Every row gives one point. Before rounding, the points of a table are all equally far from one centre. They may lie mostly on one side of it. Write the centre, to within rounding.

Points (10 x 3):
[[-0.05  0.28 -0.22]
 [-0.03  0.45 -0.09]
 [ 0.26  0.42 -0.35]
 [ 0.21  0.61 -0.04]
 [ 0.21  0.54  0.20]
 [ 0.32  0.57  0.16]
 [ 0.01  0.49  0.10]
 [ 0.56  0.41 -0.21]
 [ 0.03  0.52 -0.11]
 [ 0.04  0.52 -0.10]]
Centre: [ 0.27  0.23 -0.02]

Points (15 x 11):
[[ 0.11  0.59 -0.14  0.00 -0.33  0.15 -0.18 -0.19  0.01 -0.48  0.57]
 [-1.12  0.08  0.12  0.57 -0.32 -0.48 -0.12 -0.02  0.16 -0.01 -0.11]
 [-0.17  0.25  0.42  0.33 -0.41 -0.09 -0.04 -0.31  0.38 -0.60 -0.11]
 [-0.32  0.18 -0.02  0.17 -0.12  0.21  0.45 -0.41 -0.25  0.09 -0.35]
 [-0.10 -0.04  0.10  0.19 -0.38  0.36 -0.34  0.13 -0.08  0.08  0.02]
 [-0.05 -0.15  0.14 -0.49 -0.10  0.31 -0.02 -0.21  0.11 -0.25  0.06]
 [-0.43  0.14  0.25  0.20 -0.84 -0.15 -0.29  0.12 -0.10 -0.14 -0.04]
 [-0.14  0.16 -0.02  0.34 -0.19  0.08  0.37 -0.25 -0.31  0.32 -0.14]
 [-0.37  0.18  0.19  0.48 -0.66 -0.09 -0.39  0.12 -0.05 -0.44 -0.37]
 [-0.33  0.15  0.38  0.56 -0.71 -0.40 -0.23 -0.22  0.05 -0.25  0.08]
 [-0.88  0.12 -0.15  0.34 -0.34  0.00  0.28 -0.41  0.40 -0.12 -0.44]
 [-0.52  0.45  0.26 -0.11 -0.08 -0.64  0.07 -0.14  0.00 -0.10  0.75]
 [-0.45  0.13  0.04  0.31 -0.54  0.25 -0.26 -0.05  0.11  0.24  0.14]
 [-0.41  0.58 -0.23  0.26 -0.37 -0.24  0.69 -0.09 -0.04 -0.48  0.26]
 [-0.38  0.02  0.00  0.13 -0.55  0.08  0.30 -0.43  0.44 -0.65  0.10]]
Centre: [-0.36  0.08 -0.37  0.08  0.00 -0.41 -0.17 -0.17 -0.01 -0.29  0.00]

Points (27 x 20):
[[-0.25 -0.56 -0.62  0.43 -0.44 -0.14 -0.09 -0.04  0.14  0.06 -0.12 -0.05
  -0.36 -0.36 -0.18  0.04 -0.39  0.47 -0.22  0.30]
 [-0.10 -0.58 -0.90  0.35  0.04  0.31 -0.08 -0.26  0.30  0.42  0.01  0.10
   0.09 -0.41 -0.07  0.05  0.07 -0.14 -0.69  0.22]
 [-0.37 -0.48 -0.66  0.01 -0.18  0.15 -0.45 -0.02  0.44  0.17 -0.06 -0.09
   0.12 -0.13 -0.06 -0.05 -0.10  0.55 -0.67  0.31]
 [-0.70 -0.48 -1.00  0.36 -0.26  0.23 -0.04  0.15  0.18  0.27  0.27  0.24
  -0.01 -0.48 -0.11 -0.03  0.11  0.16 -0.05  0.42]
 [-0.41 -0.56 -0.73  0.22 -0.32 -0.04 -0.17  0.24  0.26  0.24 -0.08 -0.12
   0.09 -0.42 -0.25 -0.09  0.16  0.27 -0.53  0.14]
 [-0.72 -0.62 -0.60  0.07  0.17  0.30 -0.18 -0.31  0.17  0.68  0.26  0.17
   0.10 -0.06  0.09  0.22 -0.16  0.35 -0.16  0.48]
 [-0.36 -0.14 -0.53  0.32 -0.22  0.32 -0.39  0.32  0.40  0.26  0.19  0.20
   0.12 -0.55 -0.15  0.09  0.13  0.29 -0.07  0.32]
 [-0.08 -0.59 -0.33  0.15 -0.24 -0.03 -0.49  0.18  0.32  0.11  0.20 -0.09
   0.10 -0.29 -0.15  0.40  0.19  0.02 -0.35  0.23]
 [-0.16 -0.56 -0.45  0.32 -0.04  0.16 -0.33  0.18  0.02 -0.10  0.02 -0.10
  -0.10 -0.07 -0.01 -0.32 -0.10  0.03 -0.67  0.12]
 [-0.33 -0.46 -0.55  0.15 -0.01  0.26 -0.26  0.17  0.17  0.06 -0.16 -0.09
   0.09  0.13 -0.09 -0.53  0.02  0.09 -0.26  0.36]
 [-0.53 -0.57 -0.74  0.20  0.16  0.39 -0.61 -0.15  0.28  0.24 -0.11  0.13
   0.15 -0.27 -0.09  0.21 -0.13  0.16 -0.32  0.05]
 [-0.20 -0.55 -0.90  0.13 -0.02  0.23 -0.39 -0.12  0.46  0.22  0.21  0.24
  -0.16  0.21 -0.21  0.33  0.01  0.17 -0.51  0.34]
 [-0.26 -0.68 -0.83  0.41 -0.26  0.06 -0.12 -0.17  0.09  0.05  0.08 -0.05
   0.07 -0.30  0.16 -0.17  0.06  0.11 -0.80  0.10]
 [-0.23 -0.44 -0.66  0.06 -0.12 -0.05 -0.24 -0.13  0.44  0.07 -0.18  0.45
  -0.22 -0.04 -0.04  0.19  0.16 -0.14 -0.55  0.17]
 [-0.42 -0.29 -1.13  0.45 -0.42  0.09 -0.27  0.02  0.47  0.10  0.13 -0.07
   0.05 -0.22  0.04  0.25 -0.25  0.23 -0.57  0.50]
 [-0.39 -0.60 -0.61  0.04 -0.23  0.27 -0.39 -0.29  0.01  0.19  0.28  0.46
   0.11 -0.24 -0.11  0.31  0.30  0.34 -0.37  0.33]
 [-0.18 -0.60 -0.60 -0.01  0.14  0.43  0.05 -0.47  0.19 -0.07  0.00 -0.20
   0.01 -0.23 -0.17 -0.03 -0.37 -0.23 -0.57  0.46]
 [-0.34 -0.32 -0.31  0.33 -0.18  0.02 -0.37 -0.24  0.54  0.44  0.21  0.14
   0.27 -0.09 -0.12  0.12 -0.14  0.19 -0.52  0.58]
 [-0.45 -0.69 -0.73  0.00 -0.22 -0.39 -0.06 -0.06  0.41  0.10  0.23 -0.04
  -0.14 -0.17 -0.26  0.24  0.06  0.22 -0.15 -0.01]
 [-0.35 -0.84 -0.85  0.00 -0.27  0.14 -0.08 -0.15  0.57  0.10  0.34  0.13
  -0.07 -0.40  0.06  0.08 -0.34  0.46 -0.35  0.38]
 [-0.37 -0.23 -0.79  0.26 -0.38  0.03 -0.40  0.02  0.47  0.00 -0.01 -0.17
  -0.03 -0.32 -0.53 -0.02 -0.26 -0.04 -0.30 -0.04]
 [-0.44 -0.65 -0.61  0.27  0.03 -0.09 -0.26 -0.05 -0.13  0.28 -0.12  0.38
  -0.04  0.03 -0.01  0.09 -0.13  0.20 -0.70 -0.01]
 [-0.29 -0.64 -0.47 -0.22 -0.24 -0.06 -0.13 -0.09  0.17 -0.03  0.21 -0.12
   0.14 -0.29 -0.47  0.01  0.21  0.17 -0.44  0.20]
 [-0.09 -0.23 -1.08  0.01 -0.08  0.20 -0.46 -0.07  0.06  0.32 -0.32 -0.19
   0.07  0.19 -0.16  0.03 -0.36  0.32 -0.28  0.51]
 [-0.26 -0.54 -0.53  0.34 -0.09  0.21 -0.52 -0.05  0.25  0.53  0.07  0.06
  -0.07 -0.03 -0.29  0.26 -0.19  0.35 -0.44  0.52]
 [-0.18 -0.82 -0.59  0.28 -0.04  0.15 -0.37  0.06  0.37  0.26 -0.04  0.00
  -0.15 -0.09  0.39  0.16 -0.11  0.15 -0.57  0.35]
 [-0.35 -0.37 -0.65  0.34 -0.10 -0.01 -0.43 -0.19  0.32  0.17  0.10  0.07
   0.04 -0.25 -0.21  0.18 -0.17  0.21 -0.79  0.49]]
Centre: [-0.23 -0.22 -0.62 -0.01 -0.30  0.22  0.02 -0.06  0.04  0.27  0.17  0.03
  0.08 -0.10  0.10  0.15 -0.30  0.02 -0.20  0.14]

Points (31 x 24):
[[-0.23  0.58 -0.68  0.07  0.43  0.09 -0.03 -0.02 -0.19  0.35 -0.17 -0.30
   0.25 -0.27  0.45  0.08 -0.48 -0.22  0.41  0.46  0.02 -0.09 -0.15  0.66]
 [-0.18 -0.33 -0.65 -0.14 -0.04 -0.06 -0.01 -0.33  0.24  0.50 -0.36 -0.08
  -0.26 -0.37  0.63  0.17 -0.20 -0.18  0.27  0.46 -0.12  0.41 -0.04  0.40]
 [-0.23  0.17 -0.13  0.35 -0.02  0.32 -0.37 -0.11 -0.17  0.19 -0.02  0.05
   0.26 -0.09  0.52  0.43 -0.33 -0.13  0.03  0.39 -0.34 -0.28 -0.59  0.53]
 [-0.37  0.01 -0.57 -0.02  0.43  0.37 -0.40 -0.40  0.06  0.30 -0.20 -0.07
   0.17 -0.38  0.39  0.34 -0.26 -0.26  0.92  0.31 -0.07  0.41 -0.23  0.27]
 [-0.14  0.20 -0.35 -0.41  0.04 -0.01 -0.44 -0.43 -0.38  0.13 -0.14 -0.35
   0.23  0.05  0.41 -0.14 -0.58 -0.45  0.39  0.17 -0.32 -0.24 -0.22  0.42]
 [-0.26 -0.33 -0.25  0.08  0.35 -0.03 -0.08 -0.19 -0.08  0.14 -0.22 -0.22
   0.04 -0.38  0.39  0.31  0.07  0.08  0.70  0.35  0.09  0.23 -0.56 -0.06]
 [-0.30  0.27 -0.60 -0.11  0.48 -0.21 -0.01 -0.20  0.20  0.60 -0.04 -0.27
   0.05 -0.05  0.27  0.21 -0.16 -0.07  0.63  0.48 -0.11 -0.15 -0.12 -0.09]
 [ 0.10  0.21 -0.58  0.43  0.13  0.22 -0.40 -0.45 -0.05 -0.03 -0.21 -0.38
  -0.08 -0.38  0.76  0.29 -0.20 -0.12  0.21  0.59  0.01 -0.07 -0.48  0.40]
 [-0.53 -0.11 -0.65  0.15 -0.14 -0.13  0.03 -0.43 -0.12 -0.15 -0.29  0.04
  -0.04 -0.01  0.69  0.11 -0.27 -0.15  0.40  0.54  0.04  0.26 -0.37  0.57]
 [-0.33  0.00 -0.36  0.33  0.13  0.21 -0.23 -0.50  0.08 -0.27 -0.31  0.03
  -0.01 -0.29  0.63  0.68 -0.06 -0.11  0.22  0.59 -0.21  0.13 -0.30 -0.03]
 [-0.24 -0.19 -0.41 -0.25 -0.05 -0.42 -0.20 -0.02 -0.19  0.17 -0.22 -0.20
   0.20 -0.30  0.47  0.07 -0.72 -0.20  0.46  0.35  0.35  0.24 -0.07  0.31]
 [-0.11 -0.23 -0.47 -0.25  0.18  0.25 -0.54 -0.12 -0.37 -0.08 -0.39  0.00
   0.26 -0.18  0.65  0.29  0.13 -0.41  0.79  0.28 -0.07 -0.03 -0.03  0.40]
 [-0.04 -0.02 -0.62  0.47  0.05  0.37 -0.29 -0.45 -0.23  0.03 -0.29 -0.25
   0.15 -0.08  0.73  0.21 -0.18 -0.31  0.44  0.78  0.18  0.29 -0.36  0.40]
 [-0.27 -0.11 -0.33 -0.24  0.11  0.22 -0.14 -0.25  0.04  0.28 -0.66  0.15
   0.40 -0.34  0.44  0.39 -0.05 -0.48  0.48  0.45  0.22  0.50 -0.39  0.39]
 [-0.40 -0.19 -0.47 -0.11 -0.26  0.02 -0.09 -0.11  0.25  0.34 -0.54 -0.17
   0.14 -0.15  0.49  0.03 -0.36 -0.01  0.48 -0.03 -0.07 -0.09 -0.46  0.38]
 [-0.09 -0.02 -0.34 -0.14 -0.44  0.01  0.22 -0.08  0.03  0.60 -0.33 -0.23
  -0.04 -0.03  0.55  0.22 -0.22  0.03  0.31  0.36  0.22  0.20  0.36  0.54]
 [-0.29  0.36 -0.29 -0.02 -0.09  0.20 -0.12 -0.34  0.02  0.32 -0.33  0.11
   0.37 -0.48  0.51  0.53  0.22  0.19  0.45  0.22  0.09  0.26 -0.46  0.25]
 [-0.32  0.07 -0.48 -0.46  0.25 -0.18 -0.25 -0.53 -0.13  0.11 -0.46  0.19
   0.19 -0.36  0.35  0.08 -0.15 -0.30  0.61  0.63  0.01  0.20 -0.19  0.46]
 [-0.23  0.19 -0.38 -0.47 -0.23  0.24 -0.02 -0.43  0.11  0.19 -0.30 -0.04
   0.05 -0.22  0.68  0.15 -0.61 -0.26  0.65  0.40  0.12  0.10 -0.07  0.36]
 [-0.34 -0.01 -0.55 -0.19  0.04  0.27  0.03  0.00 -0.06  0.43 -0.39 -0.24
   0.00 -0.44  0.51  0.06 -0.34 -0.49  0.82  0.21  0.02  0.35 -0.07  0.26]
 [-0.26 -0.04 -0.58 -0.08  0.18  0.00  0.04 -0.36 -0.16  0.58  0.05 -0.39
   0.15 -0.26  0.31  0.11 -0.47 -0.31  0.46  0.55 -0.15  0.05  0.02 -0.28]
 [-0.50  0.10 -0.91 -0.24  0.38  0.37 -0.47 -0.31  0.28  0.32 -0.33 -0.04
   0.25  0.13  0.63 -0.26 -0.27  0.13  0.42  0.12  0.12  0.02 -0.39  0.17]
 [-0.24  0.35 -0.61 -0.20  0.24  0.00 -0.24 -0.29  0.28  0.12  0.06  0.20
   0.03 -0.55  0.50  0.67 -0.20 -0.33  0.47  0.15 -0.18  0.10 -0.21  0.53]
 [ 0.17  0.24 -0.42  0.10  0.24 -0.16 -0.30 -0.33  0.00  0.22 -0.31 -0.17
   0.07 -0.07  0.74  0.58 -0.34 -0.42  0.42 -0.03 -0.11 -0.08 -0.49  0.32]
 [-0.40  0.18 -0.94  0.12  0.18  0.03 -0.06 -0.23 -0.26  0.16 -0.15 -0.06
   0.09 -0.45  0.62  0.21  0.04 -0.06  0.68  0.46  0.16  0.32 -0.26  0.39]
 [-0.06  0.10 -0.78  0.00  0.43  0.09 -0.21 -0.35 -0.11  0.49 -0.11 -0.34
   0.05 -0.18  0.59  0.31 -0.42 -0.08  0.67  0.35  0.35  0.23 -0.42 -0.11]
 [-0.23 -0.15 -0.21  0.24  0.07  0.21 -0.05 -0.45  0.08  0.24 -0.24 -0.38
   0.20 -0.41  0.78  0.29 -0.05 -0.26  0.31  0.56  0.26  0.14 -0.30  0.62]
 [ 0.15  0.03 -0.43 -0.31 -0.11  0.19 -0.18 -0.16  0.05  0.48 -0.27 -0.10
  -0.08 -0.28  0.67  0.27 -0.20 -0.11  0.78  0.34  0.37  0.42 -0.24  0.45]
 [ 0.16 -0.14 -0.42 -0.08  0.33  0.12 -0.21 -0.17 -0.10  0.40 -0.37 -0.28
   0.05  0.01  0.27 -0.29 -0.22  0.24  0.22 -0.14 -0.15  0.16 -0.62  0.70]
 [-0.31 -0.10 -0.41  0.32  0.12  0.28 -0.42 -0.23 -0.04  0.35 -0.16 -0.26
   0.04 -0.43  0.68  0.27 -0.26 -0.05  0.66  0.49 -0.06  0.18 -0.25  0.45]
 [-0.11  0.01 -0.80  0.21  0.44 -0.02 -0.49 -0.12 -0.20  0.02  0.00 -0.33
   0.02 -0.09  0.45  0.01 -0.28  0.21  0.30  0.26 -0.02  0.39 -0.68  0.56]]
Centre: [-0.14  0.13 -0.39  0.01  0.13  0.27 -0.27 -0.22 -0.06  0.06 -0.07  0.00
 -0.07  0.03  0.07  0.07 -0.04 -0.26  0.02  0.08  0.30  0.11 -0.01  0.18]
